Each row of a before or after table is a point. The points were changed in one or more steps. Then noise was added and the rows were shuffled. The steps act on columns, c1 being the first. Name the steps. A step turns or swaps two columns, mirrors them in a line or flattens them onto one, adds a multiple of one to another, or multiplies or shifts one. Angles are multiples of 10 degrees, from the lower column toward the higher: turns from -170 to 170, lines from 10 to 170 but not 90. Use the fewest steps. Two steps may share a column if one is a turn and the other turns, adds or multiplies; they go together, in the order done. Otherwise the lowest column goes first.

Before (9 x 3):
[[-67  -8  58]
 [-28 -16  50]
 [-14 -71  35]
 [-35 -50  -3]
 [ 54 -41  25]
 [ 27  52 -62]
 [  8 -18   3]
 [-25 -19  29]
 [-15  15  -1]]
After (9 x 3):
[[ 31   6 -42]
 [-12 -13 -13]
 [ 52  56 -22]
 [-66 -32  45]
 [ 13  18   8]
 [ 50  18  37]
 [ 48   2 -49]
 [  3  49 -31]
 [ 35  -4 -86]]
Steps: turn c1 and c3 by 110 degrees; turn c1 and c2 by 160 degrees

Before (13 x 6):
[[ -2  -8  29  10  -6  12]
 [  0  17  17  16  -6  40]
 [ -1  19  23  -2   1  10]
 [ 10 -21   4  20  30   4]
 [ -3  -9  10  18   5  49]
 [-15  15 -24  13  14  -7]
 [ 18  20  24  27  36   7]
 [-19  10  10   6  19  16]
 [ 20 -15 -16  40 -19  27]
 [ 57  -6  27  21 -27  41]
 [ 26  13  13  -4  -6  32]
 [ -3   5 -16  -9 -17  -2]
 [-29  10 -19   9   0  10]]
After (13 x 6):
[[  26  -13   57   43   78   21]
 [   3   36   10    3  -30   19]
 [  31    2   -1   13   31   10]
 [  12    8  -21   13  -63    5]
 [ -25   -3  -14   -5  -61   14]
 [  16  -14    1   38  -21   15]
 [ -18   -6  -31   10  -17   11]
 [ -19  -13   -5   -3   30   -9]
 [ -16    2   18   28   73   40]
 [   9   12   -5   50    9   20]
 [  12  -14   24   31  -10   -5]
 [  23    7   15    8 -118   28]
 [  23  -12    0    7  -41   -1]]
Steps: swap c1 and c3; turn c2 and c5 by -140 degrees; multiply c5 by 3; swap c4 and c6

Before (10 x 11):
[[ 14 -17  19  34 -41 -24  32 -76  -7  -5  -9]
 [ 25 -20  44  47 -55  14  32 -37  35  12  21]
 [-51   1  12 -49  13 -20  -8 -40  25  -5  -6]
 [ 61  26  23  -8 -15 -70  37 -34 -11  -6  37]
 [-29   6 -10  30 -11 -50   0 -17 -25  43 -21]
 [ 51 -55 -24  19  52  21 -79  -5  34 -27 -39]
 [ 17 -27  39 -30  27  19 -35 -19 -73 -28   7]
 [-45 -41 -11  36  27 -39  45  -1  33 -32 -70]
 [ -7  15  -1 -60  10  -9 -40   1 -12  -8 -53]
 [-40 -16  79  53 -33  31 -21 -44  32 -68 -13]]
After (10 x 11):
[[ -17  -24  -41   52  -66   30  -11  -28   76  -89  -53]
 [  -2  -39  -76  -29   54   17  -18  -25  -30  -37   15]
 [  -7   41  -28   -8  -30  -70   17  -54    6   -9   56]
 [   3    3  -20   35  -79  -24   35  -77    6   -6  -16]
 [ -13    0  -11   45 -112   13   35  -44   56   15   19]
 [  40  -12   30   37   53  -40   61   14   18  -41  -71]
 [ -25   -5    7  -47   24  -19   -7  -19   29   -8  -57]
 [  58  -87   39   19  105   19  -42  -20   10  -34   17]
 [   1    6   -7   30  -23  -49   -4   -7  -24   54  -38]
 [  42   -6   -5  -59   21  -10  -41    3  -11   -9  -31]]
Steps: turn c1 and c8 by -20 degrees; turn c1 and c11 by 60 degrees; turn c2 and c7 by -30 degrees; mirror c3 and c9 in the line at 70 degrees; multiply c5 by 2; multiply c10 by 1.3

Before (9 x 18):
[[ 24 -17  54 -34   7 -25 -39   8  -4 -34  -8 -68 -81  18 -36 -25 -47  40]
 [-13  -9 -47 -32  25 -18  54 -10  28   1  17  12 -28  57  50  74 -27  58]
 [-26 -17  48   7   9 -15  36  22 -41  -5 -28  -6 -35   3 -28   4  -9  54]
 [-11  20  14  -1 -18  10  29  -2   5  24  -4  29 -15 -25 -39   2 -22  -6]
 [-72 -17 -27 -48  36  21  32   9  18  57 -38  -8  28  51 -79  -5  34 -12]
 [ 48  -6  44 -37 -32 -13 -23  24   0 -69   7 -78  27  48 -47 -30  29  15]
 [-13 -89  31  -6  38 -75  28 -78  22  40  23  18  97  -3 -33  70  -1  52]
 [-62 -12  27 -62 -71  36  -1  56  36  23  23   1  -5  -5 -27  48  10  35]
 [-27  32   2 -12 -44  24 -27  15   2 -75  32  21 -87  50 -20 -13   2 -29]]
After (9 x 18):
[[ -20  -87  -18   14  -85   91   30  -72   25   36   16  -51  100  -30
   -28    0    0   14]
 [ -17   20  -31   21    6  -15   22   -2    9   27   -3  -21  -17    2
   -26   16    2    8]
 [  40  -14    1   -9   17   57  -41    6   -2  -30   -6   52  -84  -61
   -44  -20   12   15]
 [  74   -8   33   -5   52   45  -23   19    0  -67    6   65   27  -65
   -60   18    0    6]
 [ -20   -5   67  -62  -66   18   56   -8   22   -3   20  -22  -29   24
    26   20    0   27]
 [ -43  -21   -9   20   -6   18   39   23  -40   -1  -23   -4  -35  -39
   -13   -9   -1   16]
 [-100  -12  -12  -31   -9  -53    3   50   37   21   24   10    4  -30
   -51   84    1   16]
 [-118  -19   59   -7  -11  -18   29   11   13   63  -44   15   25    8
   -99  -35   -2   -6]
 [ -45   33   46    5   26  -38  -32   16    5  -71   36  -10  -80  -23
   -27   30    0  -12]]
Steps: multiply c1 by 1.6; turn c3 and c14 by -110 degrees; turn c4 and c15 by 30 degrees; mirror c5 and c16 in the line at 120 degrees; multiply c6 by 1.3; turn c6 and c12 by 160 degrees; multiply c17 by 0; multiply c18 by 0.4
